Each row is a point. The ring and each string are closed loops that go straight from each point to the next, and from the last back to the first. Before rounding, they use only three directions, however many columns there are. How many times does the string pass through the ring? Passing back the other way cancels.

Ring (6 x 4):
[[ 41  20 -29  12]
 [ 39  -2  38   3]
 [ 14  -5  76   6]
 [-13  18  36  17]
 [ -7  40 -31  26]
 [ 26  40 -63  24]]
String (19 x 4):
[[ 62  21 -39  15]
 [ 54   4  -3   2]
 [ 14   6  16   0]
 [ 33   7  28  11]
 [ 45  -8  72   9]
 [ 30   2  57  13]
 [ 17  12  26  14]
 [  9  11  29  10]
 [ 10  15  21  13]
 [  7  16  15  11]
 [  2  24  17  23]
 [-18  42  -3  35]
 [-16  49 -35  35]
 [ 12  50 -44  41]
 [  8  59 -82  39]
 [  3  46 -78  20]
 [ 10  28 -36  11]
 [ 32  30 -23  25]
 [ 42  30 -28  26]]
Times through: 2
String (28 x 4):
[[ 58  -6  20  -3]
 [ 24   6   3  -1]
 [ 20  18   2  14]
 [ 42  23 -22  19]
 [ 58  31 -57  21]
 [ 41  26 -57  10]
 [ 23  20 -35   5]
 [ 23  21 -17  12]
 [ 40  27 -21  24]
 [ 57  25 -40  20]
 [ 52  11 -29   2]
 [ 19   4   4  -5]
 [ 26  -1  17  -5]
 [ 47 -10  42  -3]
 [ 23  -6  43  -4]
 [ 22   8  27  10]
 [ 38   5  50  18]
 [ 40 -15 108  10]
 [ 21 -22 121  -1]
 [  4  -1  48  -1]
 [ 13   7  37   9]
 [ 24   6  53  15]
 [ 34 -11 103  13]
 [ 22 -18  98  -2]
 [ 11  -4  48  -3]
 [ 24   6  34   9]
 [ 40   8  31  15]
 [ 60  -3  39   8]]
Times through: 5

Ring (8 x 8):
[[ 31  32   5  30 -57 -44 -42 -44]
 [ 17  29  -6  28 -64 -50 -33 -38]
 [ -9   3 -34   4  -9 -10 -11 -16]
 [-18 -18 -47 -15  49  33   0  -1]
 [-13 -19 -44 -18  75  52   1   5]
 [ 14   3 -19   0  60  40 -12  -3]
 [ 32  21   0  17  16   8 -29 -21]
 [ 36  28   6  24 -17 -15 -39 -34]]
String (29 x 8):
[[  16   20   -8   22  -68  -51  -41  -49]
 [  25   46    5   43 -111  -85  -41  -50]
 [  25   53    6   47 -105  -83  -33  -38]
 [  15   27  -10   23  -31  -28  -22  -22]
 [  10   16  -16   15  -18  -16  -21  -22]
 [   8   29  -14   26  -47  -40  -17  -20]
 [  -9   20  -29   18  -46  -39   -8  -15]
 [ -23   -4  -46   -1   -6   -8    1   -7]
 [ -16    2  -40    2   11    3    3    1]
 [  -3    3  -30    2   20   10   -8   -7]
 [  -2  -11  -33   -8   35   24  -15  -15]
 [  -1   -6  -31   -5   34   23  -13  -12]
 [  -1    2  -30    1   39   24   -3    0]
 [  -9   -8  -39   -9   71   47    7   13]
 [ -23  -35  -57  -32  120   85   13   19]
 [ -20  -30  -53  -28  106   75    9   14]
 [  -4    1  -33   -2   52   32    3    8]
 [   4    6  -24    5   23   13  -11   -8]
 [  -6  -15  -36  -12   44   31  -13  -12]
 [ -26  -33  -56  -27   70   50    2    0]
 [ -34  -32  -62  -25   57   40    7    2]
 [ -16    2  -40    2    3   -3    0   -4]
 [   3   20  -21   17  -20  -20  -11  -13]
 [   4   21  -20   19  -31  -28  -15  -18]
 [   7   40  -11   36  -86  -69  -19  -27]
 [  15   48   -3   44 -110  -86  -28  -37]
 [  18   38   -4   34  -70  -57  -28  -32]
 [  15   23  -11   20  -22  -21  -23  -22]
 [  11    9  -17   10  -17  -14  -28  -31]]
Times through: 2

Ring (9 x 11):
[[-19 -63 -54  -1  22 -41  15   1  27 -64  45]
 [-15 -66 -42  -4  41 -30  29   5  26 -55  42]
 [ -3 -46 -11  -5  44  -2  28  -3  11 -22  26]
 [  4 -22  12  -2  27  18  14 -16  -3   5   9]
 [ 11  13  33   4  -7  37 -16 -34 -22  35  -9]
 [ 17  40  41  11 -28  45 -43 -44 -45  61 -12]
 [ 18  44  33  14 -30  38 -53 -42 -53  63  -3]
 [  6  15  -1  13 -20   8 -43 -29 -34  25  18]
 [-11 -29 -38   6  -5 -26 -16 -13   2 -31  36]]
String (27 x 11):
[[   7   -3   14    3    9   21   -8  -23  -18   20    9]
 [   0   -8    8    2  -10   15  -10  -29   -4    3    1]
 [   4    9   25    4  -31   29  -21  -41   -9   18  -16]
 [   5   15   24    6  -32   29  -28  -41  -16   24  -12]
 [   3   -5    4    5   -1   11  -15  -24  -15   11   12]
 [  23   42   44   12   -5   48  -39  -36  -58   75   -2]
 [  34   80   69   19  -30   70  -69  -52  -86  115  -15]
 [  21   63   44   18  -48   48  -70  -52  -64   80  -12]
 [   7   33   14   14  -50   21  -57  -44  -36   35   -2]
 [   1   -3   -2    7  -12    6  -23  -26  -15    7   13]
 [  11   16   11   11   -1   19  -32  -25  -40   38   17]
 [  15   29    9   16   -4   17  -48  -25  -56   52   25]
 [  -3   -2  -27   13  -19  -16  -41  -21  -23   -1   34]
 [ -22  -40  -55    6  -26  -42  -20  -16   20  -58   34]
 [ -12  -31  -28    3   -9  -18   -9  -17   11  -33   23]
 [   3  -15  -10    5   20    0   -8  -12  -17    5   30]
 [  -4  -34  -27    3   27  -16    2   -4   -4  -18   40]
 [  -8  -36  -26    2   14  -15    2  -10    6  -27   30]
 [ -21  -62  -49   -2    7  -37   14   -6   35  -68   33]
 [ -30 -105  -76  -10   53  -61   52   18   59 -106   58]
 [ -14  -88  -48   -9   81  -35   56   21   33  -64   56]
 [   5  -33   -4   -1   58    5   21    0  -11    3   34]
 [   0  -19   -6    3   11    3   -3  -16   -6   -4   19]
 [  -9  -42  -18   -3   15   -8   15  -12   18  -33   19]
 [  -5  -44   -5   -6   32    3   28  -10   18  -24   15]
 [   9  -23   25   -6   45   31   28  -13   -4   14    5]
 [  13    0   28    2   26   33    1  -21  -24   34    6]]
Times through: 0
String (28 x 11):
[[   1  -13    0    3    7    8   -7  -20   -9    3   15]
 [  11    1   17    4   19   24   -8  -20  -26   30   13]
 [  23   23   52    4   19   55   -9  -30  -41   64   -7]
 [  10   19   44    2  -27   47  -18  -45  -15   35  -27]
 [  10   25   40    5  -35   43  -29  -47  -21   38  -23]
 [   3   10   17    6  -30   23  -27  -38  -13   17   -8]
 [   3   -2    5    5   -8   12  -18  -26  -14   10    9]
 [  16   28   31   10   -8   36  -33  -34  -43   53    2]
 [  33   71   62   17  -20   65  -61  -46  -82  108   -9]
 [  28   79   56   21  -49   59  -80  -55  -81  103  -14]
 [   2   20    6   12  -46   13  -48  -40  -24   20    1]
 [   0    2   -3    8  -21    5  -29  -29  -16    8   12]
 [  10   13    9   10   -3   16  -31  -25  -36   33   17]
 [  16   29   10   16   -3   18  -48  -25  -57   53   25]
 [  -4   -1  -29   14  -22  -18  -44  -21  -23   -2   35]
 [ -20  -35  -57    8  -25  -43  -26  -15   12  -52   40]
 [ -18  -41  -44    3  -15  -32   -9  -15   21  -52   29]
 [  -4  -24  -19    4    7   -9   -8  -14   -3  -14   27]
 [  -5  -35  -30    3   30  -19    2   -2   -4  -20   43]
 [ -21  -72  -63   -2   34  -48   21    8   29  -71   54]
 [ -37 -107  -90   -8   31  -73   40   14   65 -121   59]
 [ -25  -82  -62   -6   30  -48   32    6   46  -85   45]
 [ -11  -42  -27    0   10  -16    7  -11   16  -37   25]
 [   1  -29   -9    1   33    1    9   -7   -6   -5   28]
 [   7  -29    0   -1   55    9   19   -2  -13    7   31]
 [   4  -52   -1   -8   83    8   49    8    4   -9   33]
 [  -4  -55   -6   -9   53    3   43   -2   21  -28   20]
 [  -8  -39  -11   -3    9   -2   14  -16   19  -30   12]]
Times through: 5

Ring (8 x 14):
[[ 12 -55  10 -44  -2  -3 -43 -26  22 -27  22 -21 -22 -67]
 [  8 -31   6 -18   1  12 -40 -22   9 -53   6 -19  -1 -46]
 [ -2   3  -7  27   4  28 -35  -2 -23 -56 -21 -17  21  -8]
 [-14  33 -15  57   4  39 -20  24 -44 -34 -39 -15  31  20]
 [-22  46  -8  51  -2  42   7  43 -35   9 -33 -16  22  19]
 [-16  10  -3  11  -6  19   0  35 -14  43  -8 -18  -9 -14]
 [ -8 -22  -4 -13  -6   1 -17  22  -5  48   6 -20 -25 -36]
 [  7 -63   1 -46  -5 -15 -43 -10  14  20  25 -21 -38 -68]]
String (29 x 14):
[[  7 -38  -6  -7   3   5 -55 -18  -8 -44  -1 -18  -3 -38]
 [ 11 -42 -15   5   8   4 -74 -26 -22 -70 -10 -18   6 -31]
 [  7 -24 -16  22   9  16 -68 -22 -29 -84 -20 -17  19 -16]
 [ -1   6  -1  24   4  33 -31  -7 -16 -70 -20 -17  25 -10]
 [ -6  12   6  14  -1  33 -11   5  -5 -38 -12 -17  15 -15]
 [ -7   7  -8  27   2  26 -26  10 -24 -30 -20 -17  15  -6]
 [-10  11 -25  53   6  25 -42  18 -52 -30 -37 -15  22  14]
 [-18  37 -38  92  10  36 -42  34 -81 -34 -60 -13  40  46]
 [-23  62 -17  81   4  53  -4  41 -55 -30 -53 -14  44  41]
 [-19  53   5  44  -3  52  17  33 -19 -19 -29 -16  30  13]
 [-11  17   2  18  -3  31  -4  19 -11  -8 -14 -17   9 -10]
 [-14  16 -12  35   0  25 -16  29 -32   6 -24 -17   9   2]
 [-15  16 -14  35  -1  23 -16  32 -34  15 -24 -17   7   3]
 [-21  25 -21  48  -1  23 -11  48 -47  39 -31 -16   6  15]
 [-26  38  -7  37  -7  31  16  56 -29  57 -23 -17   2   9]
 [-20  29  10   9 -10  32  25  41   0  43  -6 -18  -4 -14]
 [-12  13  15  -6  -9  28  15  23  11  20   2 -19  -5 -28]
 [ -8 -10  -2  -2  -5  11 -15  18  -7  22  -1 -19 -12 -28]
 [ -6  -2  10 -10  -6  21  -3  11   8   4   3 -19  -6 -33]
 [ -5 -13  15 -27  -9  14   0   9  20  20  14 -20 -18 -47]
 [ -3 -16   5 -13  -5  12 -16   7   5   6   5 -19 -12 -37]
 [ -1 -33  -6 -12  -2   0 -37   4  -7  12   4 -19 -18 -39]
 [ -4  -6  14 -15  -6  21  -4   4  15  -8   7 -19  -5 -38]
 [  4 -46  -6 -22  -2  -6 -45  -5  -2   6  10 -20 -23 -48]
 [ 16 -94 -12 -51   1 -33 -79 -27   3   6  26 -21 -44 -76]
 [ 21 -94   8 -72  -2 -25 -65 -42  32 -19  39 -22 -42 -93]
 [ 16 -58  25 -65  -5   1 -32 -38  46 -42  35 -22 -24 -84]
 [  3 -13  26 -33  -6  24  -4 -14  34 -37  16 -20  -4 -54]
 [  0 -13   7  -9  -3  18 -20  -3   5 -23   2 -19  -2 -36]]
Times through: 4
String (25 x 14):
[[  -6   -3  -12   24    2   19  -34   10  -27  -20  -19  -17    8   -9]
 [  -5   13    8   14   -1   36  -11    1   -3  -48  -12  -17   18  -16]
 [   3   -1   13    0    1   33  -22  -18    8  -78   -5  -18   19  -29]
 [  15  -49    0  -19    4    5  -62  -36    4  -74    5  -19   -1  -50]
 [  19  -77   -2  -41    3  -14  -75  -42   10  -52   19  -20  -21  -69]
 [   3  -35   -1  -16   -1    3  -39   -8    0  -13    6  -19  -13  -43]
 [   0  -16   13  -21   -5   16  -14   -3   15  -13    9  -19   -8  -44]
 [  10  -49   23  -61   -8    0  -20  -21   43   -8   34  -22  -30  -78]
 [  21 -121  -13  -73   -1  -50  -91  -33   11   26   39  -23  -63  -94]
 [  12  -88  -16  -42    0  -33  -77  -17   -5   20   21  -21  -44  -68]
 [   2  -33    1  -20   -3    3  -33   -3    3   -1    8  -20  -17  -45]
 [   3  -29   16  -35   -6   10  -17  -10   25  -12   18  -20  -16  -56]
 [  14  -60   18  -60   -5   -4  -36  -31   37  -25   32  -21  -28  -79]
 [  23  -92    2  -60    2  -21  -77  -49   22  -46   30  -21  -31  -84]
 [  11  -54   -8  -17    4   -4  -66  -25   -7  -43    4  -19  -11  -47]
 [   1  -20   -6    3    1   12  -39   -4  -12  -29   -6  -18    1  -27]
 [  -4    9   14    0   -4   33   -3    2    9  -35   -4  -18   10  -26]
 [  -7   24   -6   43    5   41  -25    4  -28  -69  -31  -16   35    6]
 [ -13   31  -31   80   10   37  -44   20  -68  -57  -54  -14   42   35]
 [ -15   25  -38   82   10   29  -49   29  -76  -31  -54  -14   34   37]
 [  -9    5  -10   26    1   22  -25   16  -26  -11  -19  -17    8   -7]
 [ -12   30    6   25   -3   41    4   19   -9  -23  -18  -17   19   -5]
 [ -23   63  -19   86    5   54   -7   40  -59  -35  -56  -14   47   45]
 [ -22   49  -46  112   13   41  -45   42  -97  -38  -73  -12   50   63]
 [ -13   20  -33   72    9   28  -48   23  -68  -35  -49  -14   31   29]]
Times through: 5

Ring (10 x 14):
[[ 25 -28  -4   5  35   4  38 -18 -27  47 -14 -10  25  -6]
 [ 16 -33  -6   2  20 -13  21 -45 -35  24 -28  -6  59  -5]
 [ 11 -31  -6   2  11 -23   2 -58 -38   7 -33  -4  69  -1]
 [  9 -21  -5   3   4 -33 -34 -64 -38 -15 -30  -4  59   7]
 [ 12  -6  -3   4   7 -32 -57 -45 -31 -19 -17  -8  24  13]
 [ 16   4  -2   2  16 -23 -60 -16 -23  -8  -1 -12 -14  15]
 [ 21  10   0   0  28 -11 -47  13 -15  11  12 -17 -45  13]
 [ 28   7   0   1  41   4 -18  32 -11  37  19 -19 -60   8]
 [ 34  -5   0   5  49  15  14  28 -12  55  15 -18 -47   2]
 [ 32 -19  -2   6  46  14  36   7 -20  58   1 -14 -12  -3]]
String (22 x 14):
[[  -1  -29   -8  -20   11  -22   21  -21  -32   21  -26   -8   60  -13]
 [  18  -45   -7    4   22   -8   48  -56  -39   35  -36   -4   81  -10]
 [  38  -46   -4   29   33    4   42  -78  -41   36  -35   -2   69    0]
 [  43  -42   -3   37   35    4   27  -85  -41   30  -32   -2   60    7]
 [  28  -49   -6   25   20  -11   27  -97  -47   17  -46    1   96    1]
 [  -3  -31   -8  -13    0  -34   -2  -54  -40   -2  -38   -4   84   -7]
 [  -6  -15   -7  -22    3  -33  -19  -18  -30   -1  -21   -9   43   -5]
 [   6  -12   -5   -9   11  -25  -24  -21  -28    3  -15  -10   26    2]
 [ -19   -2   -7  -38   -5  -44  -43    6  -24  -12  -12  -12   26   -5]
 [  10    4   -2    4    2  -39  -87  -44  -30  -35  -12   -8   10   20]
 [  44    3    2   41   28  -12  -78  -61  -28  -15   -3   -9  -22   33]
 [  31   -1    0   19   29   -9  -44  -27  -24    6   -1  -12  -19   18]
 [  11   -2   -3   -9   20  -18  -30    2  -21   11   -1  -14   -9    5]
 [  -6    8   -4  -30   10  -29  -44   30  -16    3    5  -17  -19    0]
 [   7   17   -1  -10   13  -29  -77   10  -17  -13    9  -16  -37   15]
 [ -11    6   -5  -33    3  -36  -49   21  -19   -6   -1  -15   -5    0]
 [   0   -4   -5  -20   12  -26  -27    3  -23    6   -6  -13    7   -1]
 [  -7   -5   -6  -18   -4  -44  -58  -28  -30  -24  -19   -9   35    5]
 [  21  -27   -4   29   -1  -38  -58 -119  -49  -38  -45    2   84   20]
 [  32  -36   -4   37   13  -21  -22 -117  -49  -13  -44    2   84   16]
 [  26  -25   -3   17   23  -11   -5  -56  -35   13  -23   -6   39    7]
 [   8  -18   -5  -10   16  -18   -3  -18  -28   16  -16  -10   30   -3]]
Times through: 2
String (31 x 14):
[[  35  -18   -1   41   12  -26  -66 -109  -43  -30  -31   -1   47   28]
 [  15   -6   -3   15    2  -38  -79  -72  -37  -36  -23   -5   34   21]
 [ -11    2   -5  -28   -2  -41  -55    0  -24  -16   -9  -12   13    2]
 [  -6   -1   -5  -28    7  -31  -34   13  -21    2   -5  -14    5   -2]
 [  -1    9   -3  -20    7  -34  -62    7  -20  -11    0  -14  -12    7]
 [  11   17   -1   -6   15  -27  -79    6  -17  -13    9  -16  -39   17]
 [  51   14    4   40   40    0  -76  -27  -19    1   15  -14  -65   34]
 [  36    4    1   19   36   -2  -41   -9  -19   16    9  -14  -41   18]
 [  19   -2   -2   -1   27   -9  -23    4  -19   19    3  -14  -20    6]
 [  36   -3    0   17   39    2  -20   -9  -20   27    5  -14  -31   13]
 [  56    6    4   33   59   23  -20    9  -11   45   24  -18  -80   21]
 [  60    7    4   33   67   31   -6   26   -7   59   31  -20  -96   19]
 [  33    7    1   -1   52   17    4   55   -5   59   28  -22  -78    3]
 [  20    2   -2  -14   42    7   10   53   -8   54   19  -21  -53   -4]
 [   0    1   -4  -36   28   -7   12   65   -9   46   14  -21  -33  -13]
 [   1   -6   -5  -25   19  -16   -4   23  -18   25   -1  -15   -2   -7]
 [   6   -8   -4  -18   21  -14   -4   13  -20   25   -3  -14    1   -4]
 [   8  -13   -5  -22   31   -2   28   33  -17   49    1  -16   -5  -12]
 [  20  -23   -4   -9   40    8   50   17  -20   61   -4  -14    5  -12]
 [   1  -13   -6  -25   19  -15   10   17  -21   30   -7  -14   13  -10]
 [  19  -16   -3    0   27   -8    1  -14  -25   26   -9  -11   11    1]
 [  22  -20   -4    5   28   -6    7  -23  -28   27  -13  -10   20    1]
 [  -4  -15   -6  -27   13  -23    2    7  -24   20  -12  -12   26  -10]
 [ -11  -25   -8  -32    5  -28   16   -8  -30   18  -25   -9   59  -16]
 [   4  -39   -8   -6    7  -25   20  -59  -41   12  -40   -3   90   -9]
 [  36  -45   -4   37   21  -11    9 -112  -49    7  -45    2   90    9]
 [  33  -39   -4   35   18  -15   -5 -107  -47    0  -42    1   81   11]
 [  15  -35   -6   16    3  -31  -20  -99  -47  -15  -45    1   92    7]
 [  -5  -24   -7  -10   -8  -45  -34  -66  -41  -24  -39   -3   82    1]
 [  15  -27   -5   19   -2  -39  -50 -105  -47  -33  -43    1   83   15]
 [  37  -25   -2   45   12  -25  -56 -121  -47  -28  -37    1   62   26]]
Times through: 0

Ring (7 x 14):
[[ 15  20  15   2   4  21  77  -7  64  -1 -17   3  -7  21]
 [ 14   5   9  -3  33   1  66  -1  76   4  -1  -6   4  -5]
 [-13  -7   7  -4  28  -8  -3   7  13  -6  21 -23   4 -27]
 [-30  -8   9  -3   8  -4 -44   9 -36 -16  26 -29   0 -27]
 [-39   6  16   2 -23  13 -63   4 -74 -25  13 -19 -11  -7]
 [-25  19  20   6 -31  25 -23  -4 -45 -22  -7  -3 -16  14]
 [  2  24  19   4 -16  28  46  -7  24 -10 -19   4 -13  26]]
String (28 x 14):
[[-27  11  16   0 -44  31 -26   6 -63 -27  10 -30 -15  13]
 [-17   8  14   0 -20  21  -4   4 -25 -18   7 -22  -9   5]
 [-25  15  18   2 -41  31 -20   2 -54 -25   1 -19 -16  16]
 [-25  25  22   6 -47  35 -19  -5 -54 -25 -12  -4 -21  26]
 [-11  17  17   1 -34  32  14   1 -21 -19  -3 -18 -14  21]
 [ -7  12  14   0 -16  23  23   1   1 -14   0 -16  -9  12]
 [ -8  17  18   5   2  12  15  -7  14  -8 -13   8  -9   7]
 [  0  26  20   8   9  12  35 -14  39  -2 -28  27 -10  14]
 [ -5  10  14   1   2  12  23  -1  17  -9  -1  -8  -5   3]
 [  3  15  15   2  14   9  41  -6  44  -2 -11   6  -5   5]
 [ 12  17  15   4  32   2  62 -11  78   6 -20  20  -2   3]
 [ 29   9   9  -2  48  -1 104  -5 121  13 -11   6   6  -1]
 [  9  11  13   2  39  -4  51  -7  73   5 -11  13   1  -7]
 [  0   9  13   1  26   0  32  -4  45  -1  -5   4  -1  -6]
 [  0   3  10  -3  12   7  34   3  31  -6   7 -18   0  -4]
 [ -5   7  12   0  10   7  22   0  23  -7   2 -10  -3  -3]
 [ -2  13  15   4  27  -1  26  -8  44   0 -12  15  -3  -5]
 [  2  12  14   2  23   3  37  -6  48  -1  -9   7  -2  -2]
 [  3   5  10  -3   5  14  45   4  34  -7   6 -21  -2   2]
 [ 29  11   9  -5  12  20 110   1  93   3  -6 -16   0  17]
 [ 29  22  14   0   6  25 113  -7  95   3 -22   3  -5  29]
 [ 20  23  15   1 -12  33  93  -5  63  -4 -19  -3  -9  33]
 [  3  17  15   0 -18  29  49  -1  20 -12  -7 -13 -10  22]
 [ -8  12  14   1 -10  19  18   0   2 -13  -1 -13  -8   8]
 [-12  19  18   2 -38  35  13  -1 -24 -20  -6 -15 -15  25]
 [-27  28  24   8 -54  39 -24  -6 -63 -27 -15  -1 -23  30]
 [-33  26  24   9 -39  28 -42  -8 -64 -24 -15   8 -21  19]
 [-37  19  22   5 -57  36 -50   0 -90 -32  -1 -16 -21  20]]
Times through: 0
